Each row of a before or after table is a point. One or more steps were done to the points. Then noise was added and the rows were shuffled. The steps act on how far a point lies along the listed directions, d1 being the first. What was done? A step turns or swaps two directions, mirrors them in a line or flattens them onto one, adds a multiple of one to another, or multiplies one. Angles are multiples of 10 degrees, from the lower direction toward the higher: turns from -170 to 170, lines from 10 to 170 but not 90. Use the fewest steps. Two steps may share a direction if one is a turn and the other turns, adds or multiplies; they go together, in the order done. Otherwise the lowest direction goes first.

Directions:
(1): [-14  39]
(2): [-39 -14]
Before (10 x 2)
[[ 29 -40]
 [ 22 -26]
 [ 24   3]
 [ -5  16]
 [  4 -59]
 [ 30 -43]
 [-41 -14]
 [ 19 -38]
 [  3  -3]
 [-46 -19]]
After (10 x 2)
[[ 33 -37]
 [-14 -10]
 [  2   3]
 [ 27 -34]
 [ 28  30]
 [ 28  43]
 [ 16  31]
 [ 29  42]
 [ 54  25]
 [-10  22]]
Steps: turn d1 and d2 by 110 degrees

Directions:
(1): [-52  -7  -5  25]
(2): [ 10  46 -17  30]
Before (12 x 4)
[[ 19   1   5  -3]
 [-15  46 -10  20]
 [  7   9  -2 -12]
 [ -6   4  -8  11]
 [ 23  23 -14  24]
 [  1  35 -17  42]
 [ 10 -18   7  -2]
 [-47  -8 -21  45]
 [-15  36  -1  39]
 [-48 -27   2  11]
 [-60 -11  -9  13]
 [ 19   1  15  -4]]
After (12 x 4)
[[-54 -10  -6  12]
 [-35 -24   3   6]
 [  7   8  -3 -11]
 [-46  42 -13  32]
 [ 22 -16  10  -3]
 [ 20   1  15  -6]
 [-45  33  -2  55]
 [  2  20 -19  35]
 [ 18  -1   7  -3]
 [-34  29 -23  55]
 [-11   2  -7  14]
 [-55  -9 -24  49]]
Steps: add 0.7 times d2 to d1

Directions:
(1): [-28  22   5   5  26 -37 -37  45]
(2): [ -3  10  33  57   3  32 -30 -17]
(3): [  9 -34  15 -40 -14  12 -58  -5]
Before (10 x 8)
[[  4  -5  -4  -2   2   1 -18   0]
 [  4  -4   9   1   5  -2 -17  -5]
 [-20  23   0  -1  17 -31  -8  21]
 [  3 -23 -29 -53  -8 -27  16  21]
 [ -4   5  -4  15   4  -6  24  -1]
 [ 14  -3   2 -14   0  13 -10  -1]
 [ -3  16  -7  -5  12 -12   5  14]
 [ 11   3  11  10  -8   1   5   7]
 [ -1   0   0   9   1  11  -6  -3]
 [ -9  13  15   9  15 -15 -26  18]]
After (10 x 8)
[[-23  24  14  12  19 -23 -31  20]
 [  3  -1 -15  -5   4  -7   5   3]
 [ -7  20   8  14  16  -4 -19  14]
 [  7  -6  -5 -13   2 -10   7  -4]
 [ 16  -6  10  -3 -13   4   1   3]
 [  0  -9  14  13  -2  10 -16  -8]
 [  6 -11  -8 -11  -5  10   1  -7]
 [-35  44  -1  60  34 -35   9  46]
 [ 11   7  -9 -11   5   3  16   4]
 [ -2   3   4 -13   8 -18 -14  15]]
Steps: add -1 times d2 to d1; turn d2 and d3 by 120 degrees
